Each row is a point. To make a cloud, some directions were put in groups of two or more. Within a group, all points are equally far from the middle, so they leave a hole (a ring in 2 directions, a hollow ball in 3). The other directions are filled evenly. Then the cloud was stretched, turned, moved and blurred a little. Count the holes, and give their numbers of directions, smallest first.

Cloud (19 x 3)
[[-0.30 -0.40  0.72]
 [-0.12  0.28  0.57]
 [-0.31  0.07 -0.41]
 [ 0.47  0.03  0.30]
 [-0.35  0.02  0.18]
 [ 0.43 -0.32  0.72]
 [-0.30 -0.40  0.68]
 [ 0.39  0.18  0.27]
 [ 0.33  0.24  0.56]
 [-0.39 -0.15 -0.21]
 [-0.35  0.02  0.40]
 [ 0.00  0.31  0.40]
 [ 0.21  0.27 -0.09]
 [-0.36 -0.32  0.13]
 [-0.38 -0.23 -0.37]
 [-0.39 -0.14  0.26]
 [ 0.44 -0.35  0.07]
 [ 0.49 -0.15  0.65]
 [-0.16 -0.53  0.30]]
Holes: 1 (2)

Cloud (27 x 4)
[[-0.11  0.26 -0.49  0.37]
 [ 0.27  0.35 -0.13  0.47]
 [-0.45 -0.35 -0.29 -0.01]
 [ 0.23  0.11  0.46  0.52]
 [ 0.29 -0.60  0.03  0.13]
 [-0.35  0.26  0.30  0.55]
 [-0.38  0.43 -0.15 -0.25]
 [ 0.54 -0.23  0.08 -0.33]
 [-0.01  0.61 -0.26 -0.53]
 [ 0.29 -0.04 -0.38 -0.47]
 [-0.16  0.26 -0.44 -0.10]
 [-0.10 -0.02  0.72 -0.18]
 [-0.52  0.10  0.29 -0.21]
 [ 0.03 -0.16 -0.54 -0.15]
 [-0.08  0.76  0.22 -0.37]
 [-0.50 -0.32  0.34  0.31]
 [ 0.57  0.19  0.57 -0.38]
 [-0.39 -0.15 -0.11 -0.53]
 [ 0.50 -0.01 -0.06  0.58]
 [-0.44  0.11  0.43 -0.38]
 [-0.01  0.50 -0.33 -0.33]
 [-0.10 -0.46  0.48  0.02]
 [-0.01 -0.53  0.32 -0.22]
 [-0.44  0.05 -0.04 -0.65]
 [ 0.47 -0.13  0.40  0.22]
 [-0.41  0.14  0.50 -0.30]
 [-0.03  0.56 -0.29 -0.42]]
Holes: 1 (3)

Cloud (73 x 8)
[[ 0.02  0.31 -0.23  0.57  0.37 -0.32 -0.05 -0.06]
 [-0.30 -0.56  0.14  0.39 -0.31 -0.15 -0.18  0.63]
 [-0.95  0.31 -0.21 -0.09  0.14  0.39 -0.03 -0.06]
 [ 0.25  0.34 -0.20  0.02 -0.42 -0.21  0.13  0.21]
 [-0.14 -0.45  0.42 -0.20 -0.41  0.33 -0.85 -0.16]
 [-0.24 -0.16  0.11 -0.22  0.00  0.60 -0.28  0.21]
 [-0.28 -0.57  0.66  0.35 -0.11  0.17  0.26  0.67]
 [-0.52 -0.14 -0.10 -0.37 -0.56  0.16 -0.39 -0.06]
 [-0.66  0.12  0.00  0.51  0.12  0.40  0.36  0.08]
 [-0.83  0.03  0.58 -0.05 -0.16 -0.40  0.44  0.15]
 [-0.10 -0.42 -0.28  0.02 -0.48 -0.15  0.02 -0.17]
 [-0.15  0.79 -0.27 -0.21  0.07 -0.17 -0.58 -0.31]
 [-0.33  0.18  0.32 -0.23  0.74 -0.25 -0.58  0.23]
 [-0.60  0.14 -0.41 -0.57  0.41 -0.01  0.00  0.13]
 [-0.41 -0.22 -0.33  0.35  0.45 -0.02 -0.46 -0.17]
 [-0.64  0.67  0.09 -0.35 -0.62 -0.16 -0.61  0.00]
 [ 0.23  0.65 -0.02 -0.32 -0.14  0.28  0.07 -0.23]
 [ 0.39 -0.18  0.34 -0.03 -0.06 -0.01 -0.12  0.51]
 [ 0.46 -0.03  0.32  0.56 -0.36  0.37  0.11  0.07]
 [-0.27 -0.31  0.57  0.96  0.18  0.21 -0.36 -0.02]
 [-0.76 -0.11  0.20 -0.03 -0.11  0.13 -0.36 -0.26]
 [-0.57  0.06  0.42 -0.46 -0.45  0.38  0.09 -0.11]
 [ 0.33 -0.32  0.28  0.28 -0.14  0.01  0.23  0.16]
 [-0.43  0.33 -0.44  0.47  0.08 -0.15 -0.03 -0.29]
 [-0.73  0.70  0.25  0.78  0.37 -0.32 -0.18  0.20]
 [-0.25 -0.47  0.61 -0.09 -0.20 -0.10  0.13  0.65]
 [-0.54  0.23 -0.42 -0.77 -0.22 -0.08  0.14  0.63]
 [-0.16  0.47 -0.46 -0.44  0.33 -0.10 -0.26  0.17]
 [-0.48 -0.42  0.38 -0.01  0.64 -0.14  0.11  0.68]
 [ 0.04  0.54 -0.23 -0.54  0.04  0.17  0.06 -0.41]
 [ 0.31 -0.43 -0.17 -0.08  0.27  0.49 -0.46 -0.04]
 [-0.50  0.45  0.38  0.12 -0.64  0.14  0.04 -0.08]
 [-0.01  0.62  0.44 -0.08  0.10 -0.45 -0.25  0.23]
 [-0.62  0.67  0.18 -0.17  0.59 -0.18 -0.17 -0.14]
 [-0.07 -0.42  0.24  0.63 -0.02 -0.09 -0.21  0.81]
 [-0.46  0.15  0.51  0.32 -0.31  0.11 -0.20 -0.06]
 [-0.36 -0.27 -0.52  0.81  0.03  0.15 -0.42  0.40]
 [-0.42 -0.66  0.80 -0.57 -0.13 -0.10 -0.03  0.19]
 [-0.03 -0.04  0.35  0.28  0.63  0.16  0.00 -0.41]
 [ 0.23 -0.02  0.16 -0.84  0.37 -0.24  0.29  0.21]
 [ 0.01 -0.32 -0.13 -0.89 -0.04 -0.39  0.13  0.01]
 [-0.11  0.17  0.25 -0.02  0.64  0.12  0.55  0.56]
 [-0.66  0.04 -0.09  0.04  0.44  0.39 -0.06 -0.10]
 [-0.47  0.14  0.24  0.29  0.18  0.33  0.13  0.21]
 [ 0.22 -0.24 -0.01 -0.57 -0.36  0.25  0.26  0.09]
 [-0.37  0.32 -0.29  0.20 -0.75 -0.38  0.18  0.45]
 [-0.57  0.08  0.59  0.02  0.03  0.07 -0.11  0.47]
 [-0.16  0.53  0.05 -0.25  0.05  0.03  0.60 -0.10]
 [ 0.20 -0.31 -0.22 -0.25 -0.01  0.46  0.29  0.12]
 [ 0.22  0.47  0.38 -0.38 -0.43 -0.37  0.42  0.64]
 [ 0.07  0.66 -0.09 -0.31 -0.50 -0.30 -0.55 -0.20]
 [ 0.15  0.41 -0.39 -0.39  0.12  0.07  0.53  0.06]
 [ 0.49 -0.24  0.68 -0.07  0.59  0.26 -0.47  0.08]
 [ 0.14  0.37  0.42 -0.41  0.76  0.57  0.14  0.29]
 [-0.08  0.54  0.24 -0.08 -0.16 -0.30 -0.08  0.05]
 [ 0.28 -0.42  0.20 -0.35 -0.06  0.10  0.07  0.30]
 [ 0.19 -0.03 -0.01 -0.05  0.12 -0.45 -0.53 -0.45]
 [ 0.36  0.46  0.06 -0.50  0.46  0.13 -0.16  0.02]
 [-0.33 -0.39  0.55  0.02 -0.12 -0.41 -0.51 -0.02]
 [ 0.03  0.19  0.06  0.07  0.04 -0.28  0.10 -0.19]
 [-0.38 -0.07 -0.31  0.42 -0.47 -0.05 -0.67 -0.15]
 [-0.50 -0.37 -0.28  0.24 -0.28 -0.12 -0.72  0.16]
 [-0.44 -0.16  0.66  0.22  0.14  0.51  0.35  0.10]
 [-0.02  0.05 -0.45  0.15  0.32  0.45  0.25  0.46]
 [-0.63  0.81  0.63  0.01  0.27 -0.03 -0.30  0.08]
 [ 0.09  0.40 -0.28  0.19 -0.53  0.25  0.06  0.33]
 [-0.41  0.01 -0.39  0.19  0.38 -0.01 -0.46  0.34]
 [-0.45  0.11 -0.18  0.16 -0.36 -0.29 -0.17  0.83]
 [ 0.07 -0.29 -0.16 -0.06  0.42  0.13 -0.26 -0.04]
 [ 0.14 -0.31  0.26  0.72  0.58  0.18 -0.08  0.56]
 [-0.24  0.13  0.10 -0.12  0.51  0.66 -0.20  0.00]
 [-0.11  0.41  0.61  0.58  0.36  0.20 -0.09  0.35]
 [-0.45 -0.29 -0.16  0.05 -0.25  0.19  0.31  0.53]]
Holes: 0
